Every row gives one point. The last column is the point's height on a tilted bowl or saddle (a function of degree 2), plus a little noise. Along how many of its main directions does it bend up, bend down or stay straight?

Points, 17 rows:
[[ 0.88  0.10 -0.28 -0.81]
 [-0.09 -0.03 -0.33 -0.23]
 [ 0.04 -0.02  0.00 -0.17]
 [ 0.24  0.00  0.31 -0.27]
 [-0.27 -0.14  0.14 -0.24]
 [ 0.22 -0.10 -0.08 -0.19]
 [-0.30  0.15  0.64 -0.18]
 [ 0.22 -0.40 -0.01 -0.14]
 [-0.26 -0.26  0.17 -0.27]
 [ 0.26  0.41 -0.34 -0.30]
 [-0.71  0.32 -0.17 -0.39]
 [ 0.04 -0.23 -0.09 -0.16]
 [ 0.18 -0.26 -0.47 -0.18]
 [ 0.00  0.57 -0.17 -0.05]
 [-0.34 -0.13  0.48 -0.32]
 [-0.01 -0.31  0.05 -0.17]
 [-0.02  0.18 -0.06 -0.13]]
Directions: 1 up, 2 down, 0 straight

Points:
[[ 0.63  0.22  0.16  0.83 -0.46]
 [-0.16 -0.17 -0.07 -0.25 -0.06]
 [ 0.04  0.09  0.12  0.44 -0.11]
 [-0.05 -0.07 -0.02  0.13 -0.02]
 [ 0.48 -0.61  0.54  0.51 -1.08]
 [ 0.23  0.00  0.18  0.57 -0.28]
 [-0.28  0.10  0.18 -0.36 -0.05]
 [ 0.00  0.18 -0.03 -0.19 -0.05]
 [ 0.36  0.02  0.58  0.36 -0.55]
 [ 0.02 -0.09 -0.01 -0.26 -0.05]
 [ 0.29  0.29  0.10 -0.21 -0.13]
 [ 0.11 -0.41 -0.16  0.13 -0.26]
 [ 0.04  0.54  0.10  0.21 -0.17]
 [-0.24  0.37 -0.15  0.16  0.00]
 [ 0.20  0.26 -0.12  0.14 -0.02]
 [ 0.22  0.46  0.18  0.49 -0.23]
 [-0.11  0.49 -0.50  0.05 -0.18]
 [-0.29 -0.08  0.23 -0.12  0.00]
 [ 0.18 -0.13  0.12 -0.08 -0.07]
 [ 0.25  0.20  0.56 -0.12 -0.32]
 [-0.35  0.00  0.14  0.53 -0.08]
 [-0.07  0.31 -0.09 -0.19 -0.10]
 [ 0.19 -0.21  0.67 -0.39 -0.23]
 [ 0.10  0.24  0.05  0.21 -0.04]
 [ 0.47  0.26 -0.21  0.09 -0.06]]
Directions: 0 up, 2 down, 2 straight
